Each row of a before or after table is a point. The points were changed in one or more steps. Then noise was added and the rows were shuffled. The steps act on columns, c1 being the first. Name the steps. A step turns or swaps two columns, mirrors them in a line or flattens them onto one, adds a multiple of one to another, or multiplies or shifts one. Angles are multiples of 10 degrees, from the lower column toward the higher: turns from -170 to 170, lines from 10 to 170 but not 90. Use the fewest steps. Two steps may share a column if one is a turn and the other turns, adds or multiplies; they go together, in the order done. Otherwise the lowest column goes first.
In the rows, 128 means zero.

Before (14 x 3)
[[121 150 102]
 [217 147 106]
 [161 131 127]
 [156 157  90]
 [130 148 122]
 [100 155 154]
 [ 98 153 132]
 [127 152  95]
 [114 112 113]
 [107 140 115]
 [123 145  90]
 [ 96 137 110]
 [ 98 121 196]
 [ 97 141 146]]
After (14 x 3)
[[ 99 196 120]
 [160 126 132]
 [217 107 148]
 [ 97 129 154]
 [129 119 148]
 [125  96 152]
 [ 95 108 139]
 [ 99 152 154]
 [123  91 143]
 [108 112 140]
 [ 97 147 144]
 [121 104 148]
 [112 111 112]
 [158  90 157]]
Steps: swap c2 and c3

Before (9 x 6)
[[159 141 126 111 112 130]
 [134 146 137 193 101 108]
 [141 141 122 115 105 141]
 [116 132 138 113 112 106]
 [138 130 154 134 104 100]
 [141 116 144 122 119 249]
 [137  86 117 120 108 119]
 [153 123 156 155 100 100]
 [143 128 139 134 148 133]]
After (9 x 6)
[[116 132 138 113 112 128]
 [134 145 138 193 102 128]
 [143 129 139 134 148 128]
 [154 123 155 155 100 128]
 [138 131 154 134 104 128]
 [158 141 127 110 112 128]
 [137  86 117 120 107 128]
 [141 116 145 122 119 128]
 [141 142 122 115 104 128]]
Steps: multiply c6 by 0

Before (12 x 9)
[[128 151 163 131 129 131 151 139 158]
 [166 144 178 113 125 117 117 138  92]
 [151 140 174 113 182 137  95 132 144]
 [151 112 133 154 139 159 116 147 135]
 [141 144 157 109 132  83 131 136 149]
 [130  90 103  88 114 118  84  99  92]
 [155  80 168 141 115 106 116  76  98]
 [ 95 115 139  91 175 122  99  74 144]
 [141 133  98 130 170 129 135 104 151]
 [ 93  97 158 128 183 148 105 147  88]
 [161 158 163  94 136 125 149  87  89]
 [ 94 104 118 148 111  93  72  96 121]]
After (12 x 9)
[[150 101 174 113  73 140 104 130 144]
 [155 100 168 142 141  99 170  76  98]
 [ 93  96 159 127  73 155 149 148  88]
 [140 138 156 108 125  69 114 136 147]
 [130  74 103  88 143 117 149 100  93]
 [142 134  99 133  85 127 127 104 151]
 [162 159 163  94 121 124 107  87  89]
 [151 112 133 155 118 169 136 147 136]
 [128 158 162 130 128 133 114 139 158]
 [167 123 179 113 130 114 109 138  93]
 [ 94  66 118 149 146  82 130  96 120]
 [ 95  98 140  92  80 120 130  75 143]]
Steps: turn c2 and c7 by -70 degrees; multiply c5 by -1; multiply c6 by 1.3

Before (13 x 12)
[[130 181 113 141 179 125  89  94 111 149 138 126]
 [123 124 113 120 119 157 107 155 102 151 133 117]
 [172 118 139  89 121 125 123 119  92 124 145 129]
 [109 151 114 128 164  13 126 128 110 146 147 122]
 [151 127 103  73 111 164 115 135 116 126 163 166]
 [108 112 117 144 116 165 133 107 103 147 139 132]
 [148 122 107 148 123 148 116 145  97 123 164 132]
 [113 153 137 131 188 164 116 145  93 151 145 158]
 [133 100 104 132 159 149 100 133 208 153 123 141]
 [134 111 112 144 117  74 109 135 133 151 111 154]
 [119 146 101 142 142 153 137 146  94 114 118 128]
 [163 209 188 143 142 144 109 131 184 151 144 129]
 [112 108 119 126 125 161  91 142 129 106 136 142]]
After (13 x 12)
[[164 210 190 144 155 145 107 133 184 149 143 130]
 [136 112 112 144 106  72 110 135 135 152 111 153]
 [120 149 101 141 154 153 137 147  96 113 118 129]
 [122 123 116 120 111 159 106 155 100 150 135 118]
 [149 122 106 148 117 146 117 143  98 123 164 132]
 [132 101 104 133 190 149 101 132 208 154 123 141]
 [153 126 103  73  92 165 116 135 117 123 163 166]
 [114 109 119 126 125 159  89 142 127 106 140 143]
 [108 109 119 145 103 166 131 108 105 147 139 132]
 [110 150 113 126 200  14 127 130 109 146 147 123]
 [171 118 138  89 116 125 125 122  90 121 146 129]
 [116 152 135 132 245 162 117 144  94 151 145 158]
 [130 182 113 142 230 124  90  93 112 151 139 127]]
Steps: multiply c5 by 2

Before (14 x 18)
[[122 113 153 124 117 154 124 138 128  91  83 118  88 101 154  89 118 135]
 [139 157 113 134  75 111 132 101 142 127 120 140 125 155 151 137 182 155]
 [162 170 124 134  58 157 154  94 111 122 125 162  94 133 130 107 144 168]
 [117 163 153 135 116 174  94 122 123 110  87 123  89 126 170 144 174 111]
 [163 131 109 158  81 160 122 122 132 155 143 173  96 107 120 127 153 166]
 [107 121 129 104  79 122  98 146 120 149  84 154 139 117 120 137 112 121]
 [137 139 115 105 126 149 121 115 122  92 134 117 121 102 105 109 169 163]
 [132 144 117 134  92 120 159  93 110 106 120 161  93 133 154 107 134 112]
 [110 160 162 115 131 103 151 132 149  94  85 170  88 140 109 125 150 152]
 [127 112 130 131 119 143 122 155  89 151  95 121 141 138 156 132 115 158]
 [168 124 170 131 120 105 154 117 111 150 135 149 111 143 116  81 135 119]
 [148 106 121  90  87 123 122 153 119 107 149 152 143 108 112 136 135 164]
 [133 129 147 158 123 139  92  91 132 102 147 143  85 151 155 100 127 119]
 [135 105 171 109 130 105 122  99 117 114 134 114 149  94 126 127 111 113]]
After (14 x 18)
[[107 119 129 103  76 121 211 145 121 150  83 115 140 118 122 137 111 120]
 [163 132 111 157  83 158 246 121 131 156 141  67  98 106 123 128 154 167]
 [136 140 114 107 128 150 101 112 122  90 134 149 119 101 105 109 169 163]
 [147 105 119  88  86 123 192 153 120 109 152  97 141 107 110 136 135 164]
 [128 115 130 131 119 144 112 152  89 151  95 144 139 135 157 132 115 159]
 [163 169 125 134  61 157 204  94 113 120 124  56  94 133 131 105 144 169]
 [171 125 168 134 121 106 169 117 110 151 138  72 112 143 115  79 133 120]
 [133 145 115 133  91 121 198  93 107 107 122  49  92 134 153 108 132 113]
 [111 161 162 116 131 101 227 131 149  96  86  47  87 141 112 123 148 154]
 [117 167 152 135 117 176 129 121 121 111  88 165  89 127 176 145 174 110]
 [136 108 170 110 128 106  95  99 115 114 135 157 149  93 124 128 112 114]
 [122 114 151 124 117 154 103 139 128  90  83 146  89  99 155  90 120 135]
 [139 156 113 134  74 112 159  99 141 129 117 107 123 155 154 135 180 153]
 [131 131 148 158 123 140 186  92 131 101 146 139  86 149 156 100 126 121]]
Steps: multiply c12 by 3; turn c7 and c12 by -120 degrees

Before (11 x 32)
[[110  88 125 133 154 122 112 144 103 107  53  96 119 129 118 163 152 176
  177 135 176 108 131 132 156  86 144 137  72 147 154 104]
 [ 73 105 120 164 124 127 111  86 114 157 102 186 130 156 123 161 141 131
  118 104 130 138  94 125 147 160  71 114 161 121 138 137]
 [171 159 169  85 131 122 118 117 144 176  99 113  83 120 100 126 150 106
  135  80 166  75 123  96 124 122 147 134 150 140 106 140]
 [168 135 133 108 114 104  98 147 141 160 110 178 147 154  54 122 101 133
  128 120 120  82 120 114 152 105  97 135 158 116 139 119]
 [ 96 112 125 135  90  94 154 160 206 136 140 124 151 122  95 100 156 125
  137 147 119 131 116 114 113 146 130 113 113 181 182 118]
 [109 109 144 135  93 145  89 119 122 194 141 156 146  84 127 192 101 129
  133 112 177 141 158 101  99 105 125 115 130 151 181 149]
 [162 140 137 132 166 119 113 157 119 134 158 133 157 136 105 145 145 102
  123 121 109 118 169 115 166 136 136 114 109 121 150 143]
 [176  98 175 115 120 166 114  95 130 120 115 157 143 152 168 108 106 131
  151  96 162 145 171 109  93 129 108 151 109 166  91  64]
 [126  77 167 130  57 104  72 122 176 127 121 144 154 165  81 160 111 126
  133 126 153 133 111 139  83  92 193 120  89 130 132 143]
 [185 141 102 127  64 133 100 107 141 195 117 151 152  73 127 111 122 126
   97  66 132 138 110 132 152  87 127 152 128 164 138 154]
 [107 100 140 111  95 140  83 129 148 138  91 111 122 126 127 157 153 149
  111 102 140 150  90  60 125 135 155 107 104 145  91 112]]
After (11 x 32)
[[ 96 112 142 135  90 135 153 159 204 137 139 124 150 124  95  99 156 124
   94 146 110 131 116 113 122 146 131 112 114 181 182 118]
 [ 73 104 108 164 124 119 111  87 113 158 103 186 130 157 124 160 141 130
  127 104 133 137  94 125 121 161  72 114 161 121 137 137]
 [125  76 180 130  56 134  72 121 165 126 122 144 153 164  81 160 111 125
  104 127  89 131 112 140 157  91 192 119  89 130 132 145]
 [169 159 137  85 131 135 118 118 131 175  99 113  82 119 100 127 149 105
  123  80  87  74 124  95 169 122 149 134 150 139 107 139]
 [176  98 171 114 119 150 114  95 119 120 113 157 143 152 169 108 108 132
  165  94  96 145 171 108 170 128 108 151 110 168  92  63]
 [111  88 100 133 154 179 113 144  88 106  52  96 118 130 119 162 151 176
  123 134  91 109 132 131 131  86 145 138  72 149 154 103]
 [168 136 105 106 115 128  98 146 143 162 109 179 148 155  53 122 100 134
  104 119 131  82 118 115 136 104  97 136 157 116 139 118]
 [162 140  93 132 167 122 112 158 124 133 158 133 157 136 104 146 144 102
  119 120 148 119 170 115 143 136 137 114 110 121 149 144]
 [107 100 132 112  96 111  84 128 143 138  91 112 122 125 127 158 152 148
  141 103 109 150  89  59 140 134 156 106 105 146  92 112]
 [110 110 159 135  93 133  88 119 103 195 141 157 146  83 127 192 102 130
  145 113  83 140 160 101 140 106 125 116 129 150 181 149]
 [186 141 100 127  64  97 100 108 139 195 117 152 152  74 128 110 123 126
  133  66 120 138 111 131 108  86 126 152 129 166 139 154]]
Steps: turn c3 and c25 by 80 degrees; swap c6 and c19; mirror c9 and c21 in the line at 170 degrees
